Each row is a point. Two turns around zero, p and q, are shown by what they do to some points. Write where each new point lands after one turn and then the other. Backwards means that the second turn is done in reverse. Each puzzle has new turns, and all numbers are rounded.
In the rows, 128 means zero.

Turn p:
[ 90 146 113] => [ 90 147 115]
[190 103 143] => [191 103 140]
[136 119 165] => [136 113 163]
[143 154 112] => [142 157 117]
[ 81 118 106] => [ 82 120 104]
Turn q:
[106 156 153] => [102 142 160]
[134 129  97] => [138 143 102]
[135  68 100] => [140  87  77]
[137 160 163] => [132 141 174]
Where do these land?
p, then q: [106 180 139] => [100 164 164]
q, then p backwards: [126 152 102] => [129 159 110]
p, then q: [131  61 135] => [136  70  95]
p, then q backwards: [149 119 135] => [150 122 135]

Turn p:
[150 155 161 103  95 165] => [142 160 156  92  99 163]
[ 90 159  96 139 168  77] => [ 96 137  91 132 158  62]
[151 111 144 132 129 184] => [160 137 149 135 139 178]
[114 102 131 157 132  70] => [101  93 135 164 123  86]
[114 134 141 107  87 183] => [118 150 129 105 109 192]
[132 134 136 160  98 163] => [131 157 135 155 107 162]
[131 123 159 131 148 141] => [131 133 160 129 149 136]
[164 121  83 116 164  73] => [166  91 100 124 137  64]
[107 112 102 108 132  96] => [109  94  99 117 132 109]
Turn q:
[150 109 175  84 124  99] => [147 121 163  70 122  99]
[ 72 134 145 134 155 142] => [ 81 145 157 138 149 152]
[126 121 143 130 146  86] => [122 120 146 122 152  91]
[132 157 151  84 156 152] => [138 183 145  97 133 143]
[114 172 155 159  79 104] => [116 132 159 170  76  94]
[125  85  85 104 134 143] => [118 106  83  97 144 154]
[154 120  92 170 121 171] => [159 110  93 169 127 167]
[152 126  78 158 109 126] => [145 107  78 160 121 122]
Where do these land?
q, then p: [163 159 146 105 113 109] => [139 130 139 106  84  97]
p, then q: [183 137 131 140  89 128] => [168 113 132 135  75 116]
q, then p: [112 116 118 111 106 132] => [112 117 110 117 120 148]
q, then p: [ 75 130  78 150 137 104] => [ 82 127  85 163 161 116]
q, then p: [149 126 175 136 113 120] => [135 115 175 125 105 127]
q, then p: [158  81 138 120 157 130] => [167  99 143 107 161 132]
q, then p: [ 56 147 110 133 181 172] => [ 93 197 110 134 190 151]

Turn p:
[128 164 150 111 114 151 123 145] => [124 151 168 103 130 145 137 132]
[105 165 123 119  96 110 121 117] => [114 164 122 109  94 135 146 117]
[127 160 116 122 132 145 124 114] => [138 154 125 110 135 148 121 116]
[124 159 110 112 112 128 148  98] => [139 141 111  96 114 144 140  98]
[135  36 148 114 135 141 136 106] => [109  38 121 151 128 138 103 132]
[129 128 117 118 103 152 120 172] => [149 132 154 127 116 145 143 168]
[107 102 106 120 156 112 111 112] => [112 120  82 134 131 127 105 143]
[158 150 145 225 107 109 115 116] => [144 169 154 203 120  95 133  75]
[131 131 147 128 163 118 120 145] => [113 133 136 126 157 104 115 141]
[108 109 140 129 186 141 178 175] => [123  99 123 124 204 114 163 161]
[156 103 107 109 104 101 112 109] => [143 107 114 123  80 113 102 126]
Turn q:
[110 126 123 113 110 116 129 144] => [104 126 133 125 115 124 141 146]
[105 119 107 152 150 156 133 154] => [125 142 121 169 141 164 134 142]
[119 117  80  89 112 114 134  85] => [ 92  96 103  80 120 156 133 112]
[ 85 133 129 133  96 155 152 129] => [ 86 143 148 153 104 144 134 109]
[148 140 148 156 108 116  93  84] => [139 118 105 126 117  86  85  97]
[124 125 136 156 141 142 177 166] => [150 154 147 166 123 145 170 126]
[183 119 174 124 123 115  66 110] => [168  92 136 111 137  71  73 137]
[140 118 130 140 146 157 160 165] => [158 141 153 155 129 158 150 137]
[134 166 111 112 135 133 147 168] => [137 171 137 111 114 149 144 158]
[104 130 113  78 153 110 126  80] => [ 90 118 116  74 169 136 130 111]
[157 116 157 156 135  93  91 124] => [161 108 107 138 139  74 113 135]
Where do these land?
q, then p: [134 110 123 105 159 154 161 103] => [122  99 134 114 165 155 104 107]
p, then q: [111 141 148 100 131 152 137 153] => [121 142 171 127 150 137 141 138]
p, then q: [ 91 104 136 118 152 126 138 129] => [107 127 120 148 149 156 150 142]
q, then p: [140 118 125 200 101 121 122 117] => [163 137 105 174  88 119 125 100]
q, then p: [114 151 138 112 145 132 157 109] => [111 136 123  95 146 139 125 103]
p, then q: [138 123 141 121 139 162 132 120] => [136 117 145 136 156 133 110 125]
p, then q: [148 116 140 132 111 114 144 136] => [133 107 132 129 121 106 147 116]
p, then q: [133 157 102 110  55  81  50  99] => [ 80 143 128 108  29  96  77 135]
q, then p: [126 123  84 166 139 124 132 205] => [194 147 155 155 146 127 179 147]
p, then q: [144 138 141 114 149 114 106 108] => [106 124 115 112 143 109 105 141]

Turn p:
[134 111 115 158  90 142 137 126  84 148 140] => [131  97 117 148  90 140 161 122  93 134 116]
[131 138 115 111 161 108 135 163 110 126 117] => [148 148 133 124 153 109 119 155  98 137 140]
[136 111 129 154 131 154 110 145 130 159 111] => [143 133 137 162 127 165 128 123 122 147 109]
[144 120 134 102  78 114 118 118 112 159 105] => [151 109 142 111  88 125 106 112 109 116  89]
[ 97 117  81 119 156 110 144 141 150 138 124] => [131 147 101 113 168 108 137 144 130 163 103]
[105 135 140 131  84 141 125 135 100 136  94] => [114 125 132 116 106 160 126 128  89 103  98]
[117 157 137 121 127  99 102 124 123 128 153] => [ 98 136 136 118 108 105 102 129 124 142 146]
[140 128 120  88 119 123 135 164 157 105 150] => [154 126  96 103 128 123  99 160 150 125 148]
[147 166  86 125 138 110 127 139 161 107 109] => [138 178  93 139 140  95 110 134 138 110 124]
[132 142 143 132 102 155 163 127 120 174 121] => [152 142 135 106  94 162 160 106 114 130 120]
[123 116 167 117 176 154 108  59 125  48 172] => [ 75  74 144 135 178 113 126  93 173  97 201]
[130  96 176 175 189 116 140  85 157  61 149] => [ 85 108 171 162 175 109 167 143 202 106 168]
[102 131 117 114 128 127 119 151 148 123 149] => [115 132 103 111 134 134 110 147 137 149 134]
[153 124 131 144 111 138 129 115 115 179  98] => [156 135 151 145 101 143 141  97 111 132  95]
Turn q:
[158 126 126 127 117 150  74 154  93 180 128] => [162 187 136 125  99 149  91 137  93 146 130]
[118 123 103 110 135 152 150 162 135 127 114] => [133 134  90 111 148 137 139 157 127 119 111]
[ 82 124 124 120 149 158  82 149 138  99 127] => [112 131 125 129 153 158  87 149 129  73 131]
[141  96 140 110 117 122 125 153 140 166 137] => [140 136 136 108 109 116 110 168 131 157 118]
[110 118 131 157 121 138 139  32 146 141 122] => [ 89  89 141 176 139 149 117  82 144 179 117]
[141 115 100 118 128 109 111  53 146 108 133] => [109  72 118 139 114 119  95  74 120 140 119]
[151 120 100 191 137  93 145 137 132 112 119] => [152  99 116 181 115 103 163 137 105 121 146]
[129 144 131 121 104 146 127 156 147 106 137] => [120 141 113 118 106 136 137 140 153  98 124]
[155 108 157 114 121 154 148 140 103 134 135] => [149 133 145  92 115 158 149 139 129 149 126]
[145 145 141 124 144 130 153  96 139 136 161] => [139 115 126 120 132 124 132  98 166 156 148]
[150 151 144 115 140  86 140 140 140 117  99] => [151 127 142 122 133  80 150 116 134 109 103]
[ 56 166 139 128 123  98 144 163  77 111 122] => [ 79 172 146 115 175 105 168 138 106  91 160]
Where do these land?
q, then p: [140 150 114 138 113 139 106 121 133 147 115] => [112 148 120 148 110 126 129 106 118 115 116]
p, then q: [143 133 192 142 108 146 123 118 119 132 160] => [ 92 120 145 116  92 165 129 145 167 141 138]
p, then q: [102 118 162  99 132 160 147 151 105 151 109] => [152 141 138  77 141 176 125 121 132 137 119]
q, then p backwards: [132 107 143 113 132  92 107  92 104 137 121] => [122 127 143 105 141 107 101 108  91 156 125]
p, then q: [147 132  97 135 116 122 112  31 197  64 148] => [ 76  40  99 186 137  72  96 119 154 104 113]
p, then q: [161 103 125 125 104 146 138 141  98 104 115] => [148  96 126 123 100 153 152 138 100 115 136]
q, then p: [131 151 108 100 135 108 134 146 111 144 144] => [132 137 119 109 123  83 112 121 115 140 141]
q, then p backwards: [143 134 165 128 154 133 102 147 118 139 132] => [157 135 159 108 146 123 134 144 139 140 106]
q, then p backwards: [133 107  92 152 138 149 177 132 104 139 116] => [112 104  92 146 141 160 154 157 106 138 145]
p, then q backwards: [138 141 115 145 146 139 129 133 208  98 140] => [104 180 130 135 135 163 142 147 176 148 156]
p, then q backwards: [ 92 171 117 149 145 123 139 161 117 116 114] => [ 88 136 110 129 106 134 127 164  91 148 119]
p, then q: [ 51 105 100 120 137 119 115 158 108 148 139] => [134 171 121 110 183 132 107 161  85 154 120]
q, then p: [151 113 136 119 105  87 135 132 140 144 112] => [139 131 155 113 102 115 124 149 116 120  94]
